Rows are points. Each copy is the shape, with its points in the same order, stretched, turned, moved and blurred by noise. Is it also mirrored, or only turned?

Shape (8 x 2):
[[ 59  28]
 [ 54  84]
 [ 14 -21]
 [ -2 -21]
 [-15  28]
 [-11 -30]
 [ 43 -30]
 [ 34 -37]]
Copy 1 (8 x 2):
[[-45 -47]
 [-95 -45]
 [  2 -11]
 [  7   4]
 [-31  19]
 [ 15  14]
 [ 10 -36]
 [ 17 -29]]
Copy 1 is: mirrored
Copy 2 (8 x 2):
[[ -4  60]
 [ 48  72]
 [-31   4]
 [-16 -11]
 [ 32  -4]
 [-21 -27]
 [-48  22]
 [-49  16]]
Copy 2 is: mirrored
Copy 3 (8 x 2):
[[ 54 -11]
 [ 69 -77]
 [  5  36]
 [-12  28]
 [ -5 -22]
 [-20  41]
 [ 24  48]
 [ 16  59]]
Copy 3 is: mirrored
Copy 4 (8 x 2):
[[ 59   9]
 [ 90 -44]
 [ -7  29]
 [-16  19]
 [ -9 -31]
 [-31  28]
 [ 11  50]
 [  9  58]]
Copy 4 is: mirrored

Shape (6 x 3):
[[ -8 -28 -16]
 [  2  10 -18]
 [ 17  -8  -3]
 [  9  -7 -20]
 [ 13  -6  83]
 [-33  53 -21]]
Copy 1 (6 x 3):
[[  2 -33 -17]
 [ 31  -7 -23]
 [ 23 -11   8]
 [ 27 -24  -4]
 [ -4  54  39]
 [ 41  36 -65]]
Copy 1 is: only turned
Copy 2 (6 x 3):
[[  7 -45 -11]
 [  4 -11   7]
 [ 21  -9 -21]
 [ 13 -21   0]
 [ 17  -7 -95]
 [-50  14  21]]
Copy 2 is: mirrored
Copy 3 (6 x 3):
[[-18 -12  24]
 [  3   7   5]
 [ 14  -9  20]
 [  3   4  21]
 [ 48 -74  -5]
 [ -6  19 -40]]
Copy 3 is: mirrored
Copy 4 (6 x 3):
[[ 37 -12  -3]
 [ 14  16 -22]
 [ 29  19   6]
 [ 32  14 -13]
 [ -6   9  87]
 [-30   6 -54]]
Copy 4 is: only turned

Shape (8 x 4):
[[ -8  21  30   8]
 [-38  40 -33  52]
 [ 48 -41 -47 -52]
 [-53  61  39 -20]
 [  5 -65   3  23]
 [-18  45  45  11]
 [  8 -26 -29 -36]
 [ 73 -58  -1   1]]
Copy 1 (8 x 4):
[[ 13  16  20  35]
 [-78  40  49  29]
 [ 16 -25 -58 -77]
 [ 50  36  70  29]
 [-27 -66 -12  29]
 [ 28  34  25  52]
 [  9 -20 -10 -44]
 [ -2 -33 -78  -6]]
Copy 1 is: only turned
Copy 2 (8 x 4):
[[-19  15 -23 -20]
 [-30  26 -52  51]
 [ 42 -46  59  11]
 [  2  15 -75 -43]
 [-52 -26  31   5]
 [-13  32 -40 -28]
 [ 15 -36  23  -1]
 [ -4  -9  85   2]]
Copy 2 is: only turned
Copy 3 (8 x 4):
[[-15  -8 -14  -6]
 [ 15  16 -72  20]
 [ 75   8  71 -17]
 [-27 -32 -63 -47]
 [ 30 -17  51  53]
 [-36  -9 -36 -14]
 [ 57 -16  29 -10]
 [ 32  21  92  30]]
Copy 3 is: only turned
Copy 4 (8 x 4):
[[-28 -12 -11 -12]
 [-23  56 -46  46]
 [ 70 -68   1  44]
 [-82 -42 -49 -19]
 [ 10 -10  72  40]
 [-50  -7 -23 -30]
 [ 22 -57   1  42]
 [ 73 -16  58   3]]
Copy 4 is: only turned

Shape (11 x 6):
[[-27 -14 -21   6   8  15]
 [  9  30  53  45 -34  40]
 [ 51  42  46  48 -21  70]
 [ 25   1  62   9 -18  21]
 [ -1 -14 -35  11  30 -31]
 [  5 -22  -9  13 -48 -10]
 [  1   5   7 -30  30 -13]
 [-20  21   8   9   4 -11]
 [-10   5 -37 -40   4  -9]
 [ -7  15 -40 -11  -3 -29]
 [ 12  29  10 -17  18 -14]]
Copy 1 (11 x 6):
[[-25 -20  -6  -4  18  -9]
 [-59  18   3  71 -16  39]
 [-42  -9  30  76 -37  86]
 [-33  19  16  57 -63  12]
 [ 34 -21  -5  16  29 -30]
 [-11  13 -59  10 -17   6]
 [ 22   8  35  14  -4 -26]
 [ -9  17   9  34  24 -17]
 [ 26   6   3 -29  17  -1]
 [ 34  17 -16  -5  41  -4]
 [ 27  22  33  34   6   2]]
Copy 1 is: only turned
Copy 2 (11 x 6):
[[ 14  22 -26  -7  24  -7]
 [ 26  18  34  74 -52  21]
 [ 70  42  25  67 -76  51]
 [ 19 -26  24  46 -33  37]
 [ -5   2 -47 -62  -4 -25]
 [ 31 -24  21  -8 -23 -37]
 [-19  -5 -10 -37  11  26]
 [-22  14   0  -7  -7  -8]
 [  1  21   5 -57  23  -7]
 [-10  17   6 -61  -2 -29]
 [-18  13   5 -34 -16  18]]
Copy 2 is: mirrored
Copy 3 (11 x 6):
[[-21  -6  -8 -20  18  25]
 [-88  44  21 -19 -59  50]
 [-61  69   1 -19 -86  65]
 [-65  17  20 -21 -65  10]
 [ 18  14 -15  10  36 -17]
 [-14   0  50 -17   1  13]
 [ -1   5 -26 -27 -15 -37]
 [-41  26   4 -28   7  -7]
 [ 26  -1 -17 -49  23 -14]
 [ 25  20  -4 -36  31 -23]
 [ -5  34 -17 -37 -20 -30]]
Copy 3 is: mirrored
Copy 4 (11 x 6):
[[-14  12 -23  -2  12  25]
 [ -3 -12  40  20 -62  -1]
 [ -8 -26  49 -20 -95  36]
 [ -6 -50  61   2 -27  11]
 [-34  -5 -32 -30  19 -13]
 [ 17 -49 -28   0   6 -16]
 [-14   2  29 -32  20  23]
 [-12  22   8 -13  -5 -12]
 [  6  16 -27 -28  28  29]
 [  6   8 -36 -39  31   4]
 [-12   4  29 -38   5  12]]
Copy 4 is: mirrored
